Every row gives one point. The points of each table are mixes of a few directions, plus a little noise. Count the directions of each table, and those that both share. Where both have some left over, give the other angles between the two spaces (their principal angles), to ten degrees, smallest first.

First:
-0.8	1.3	9.2
-0.1	0.1	0.6
0.1	0.0	0.6
1.0	-1.5	-10.8
-0.4	0.6	4.7
-0.3	0.5	2.7
0.7	-0.8	-6.9
Second, 4 rows:
-0.9	1.2	8.8
0.4	-0.7	-4.6
0.6	-1.0	-7.2
-0.2	0.4	3.0
Directions: first 1, second 1, shared 1

First, 7 rows:
0.4	3.8	-4.1	4.8	1.5	-2.3
-2.8	-2.7	5.4	-3.3	2.1	-1.9
-9.3	-2.1	3.4	0.9	-0.6	-5.4
6.6	0.5	-0.4	0.2	3.0	0.7
-0.1	1.7	-1.9	-0.7	-1.2	2.6
5.5	-0.9	3.1	-7.9	1.2	6.6
-0.2	-0.4	-5.6	5.9	-6.0	-0.1
Second:
2.9	-1.0	3.3	0.6	3.0	-4.0
-9.8	4.1	-6.1	0.0	2.6	2.6
1.0	-6.4	2.6	0.6	-5.6	3.4
-1.3	-4.0	2.8	1.5	-0.9	0.5
4.1	3.4	4.6	2.3	0.1	-2.7
3.1	3.7	-7.1	-5.1	0.8	0.3
Directions: first 4, second 4, shared 2; angles 40, 80

First, 9 rows:
0.8	-0.4	0.6	-0.4	0.7	0.0	0.2	-0.2
0.1	2.1	3.2	3.0	-9.3	-3.4	-1.6	-4.1
-0.3	2.8	3.3	4.0	-12.0	-4.0	-2.2	-4.8
1.5	-1.8	-0.1	-2.6	7.0	1.7	1.5	1.9
0.5	-0.9	-0.1	-0.9	2.6	0.8	0.5	0.8
-0.6	-1.5	-3.0	-2.4	7.9	3.2	1.3	3.8
-2.1	3.0	1.1	4.0	-12.1	-3.2	-2.5	-3.7
-2.6	-1.1	-5.6	-2.2	7.2	4.0	1.0	4.9
2.7	-2.2	1.0	-2.9	8.1	1.3	1.7	1.5
Second, 7 rows:
1.0	1.0	0.7	2.7	-3.5	-1.2	-1.0	0.1
-2.3	-2.5	-1.7	-6.8	8.2	2.9	2.6	0.0
3.0	3.1	2.4	8.8	-10.6	-3.7	-3.3	0.2
-2.0	-2.1	-1.6	-6.2	7.4	2.4	2.4	0.0
-2.2	-2.3	-1.7	-5.9	7.5	2.5	2.5	-0.1
2.1	2.2	1.6	6.3	-7.5	-2.5	-2.5	0.1
0.6	0.3	0.2	1.4	-1.4	-0.6	-0.3	0.1
Directions: first 2, second 1, shared 0; angles 30

First:
8.8	6.2	-2.0	1.9	-0.2	2.5	1.0	-0.6	2.6	-3.3	3.6
-8.1	-6.7	1.1	-0.9	2.7	-6.8	-1.4	-0.6	2.2	-0.4	-7.0
-7.9	-6.6	1.4	-0.7	2.8	-7.5	-1.8	-0.9	3.3	-0.5	-7.3
1.2	2.0	0.0	-1.0	-3.2	6.3	1.0	1.7	-5.9	3.4	4.9
6.0	4.1	-1.2	1.3	0.9	0.0	0.4	-0.8	3.4	-3.2	1.1
-7.6	-6.0	1.2	-0.9	1.8	-5.1	-1.3	-0.2	1.1	0.6	-5.4
3.0	3.0	-0.1	-0.5	-3.1	6.1	1.1	1.3	-4.7	2.6	5.3
4.5	4.0	-0.4	0.4	-1.7	4.2	0.8	0.8	-2.3	0.3	4.5
Second, 8 rows:
-2.2	-2.1	-4.8	-3.1	-2.2	1.5	-1.3	3.3	2.4	-3.0	0.8
-2.9	-0.8	-1.5	-0.6	0.2	4.4	-2.2	4.4	2.8	-3.9	0.1
-3.3	1.1	4.5	0.8	-4.3	1.9	1.1	0.5	0.7	-5.4	-1.3
6.5	-2.4	-0.3	-1.5	8.2	-3.8	2.9	-0.4	0.7	9.0	5.0
1.9	-3.0	4.0	-5.8	-5.3	-7.3	9.5	-1.7	1.5	-0.1	5.0
-1.4	3.1	3.3	3.1	-4.4	-1.1	-0.3	-4.3	-3.5	-1.9	-3.9
0.4	0.0	-3.3	2.3	8.5	5.7	-5.6	4.3	1.5	2.4	0.2
0.9	3.9	-2.1	4.8	-0.9	-1.5	-4.4	-6.0	-6.0	2.9	-5.5
Directions: first 2, second 4, shared 0; angles 80, 90

First (8 x 14):
-1.1	-5.8	-7.7	4.0	2.9	0.9	1.5	2.9	-7.2	2.5	-4.9	-2.6	4.0	0.5
2.6	2.8	3.3	0.9	-3.3	3.0	-1.1	-3.9	-0.3	1.6	2.4	2.5	-0.7	9.6
2.9	1.4	4.0	0.4	-4.3	0.9	0.7	-3.5	1.1	2.3	5.7	4.6	-0.5	9.1
0.3	-4.8	-3.4	2.4	-0.4	-0.8	3.1	1.1	-3.3	2.7	1.3	1.4	2.6	2.7
-3.9	-4.4	-5.2	-5.7	5.5	2.9	0.5	9.2	-2.5	2.0	-3.6	-1.8	-1.1	-11.2
0.3	6.9	5.8	1.4	-1.8	-6.9	-2.5	-6.2	8.1	-7.5	0.2	-2.2	-1.1	-3.9
0.8	3.6	3.2	-2.3	-0.4	2.6	-2.5	-1.1	1.8	-0.5	-0.1	0.0	-2.7	0.9
-2.0	0.2	-0.3	-1.6	1.6	-3.3	0.1	1.8	2.7	-2.7	-0.7	-1.4	-0.2	-7.5
Second:
-0.3	1.6	-3.2	4.7	9.4	-4.8	-7.1	6.8	0.9	1.8	-2.9	-3.6	-1.8	-5.9
0.6	-1.4	-5.6	3.5	0.0	2.1	-0.4	-2.7	-0.3	0.1	-2.3	1.8	4.7	1.2
3.1	6.4	8.0	6.1	0.3	-8.9	-4.0	-3.3	3.1	-1.5	3.1	-2.8	-3.7	6.9
-0.1	4.7	-1.1	5.8	-0.7	1.5	-5.1	2.3	-3.8	-1.1	-0.5	-2.2	0.6	0.4
0.0	1.4	4.2	-1.8	-3.1	0.1	1.5	-0.8	-0.4	-1.0	2.2	-0.2	-1.9	1.9
-1.6	-5.3	6.5	-13.8	-2.6	0.6	8.8	0.6	2.3	0.8	3.4	1.8	-4.9	-2.6
-0.2	-6.5	-2.7	-5.9	-2.6	3.5	7.0	-4.6	1.9	0.7	-0.4	4.4	3.0	0.4
-0.3	-4.8	-7.7	0.3	1.7	3.0	1.3	-1.4	0.6	1.4	-3.4	2.7	4.8	-1.8
-1.0	3.7	1.5	1.0	-2.5	2.7	-2.3	3.3	-4.1	-1.0	0.8	-1.6	-1.2	-0.5
Directions: first 4, second 4, shared 1; angles 40, 60, 60
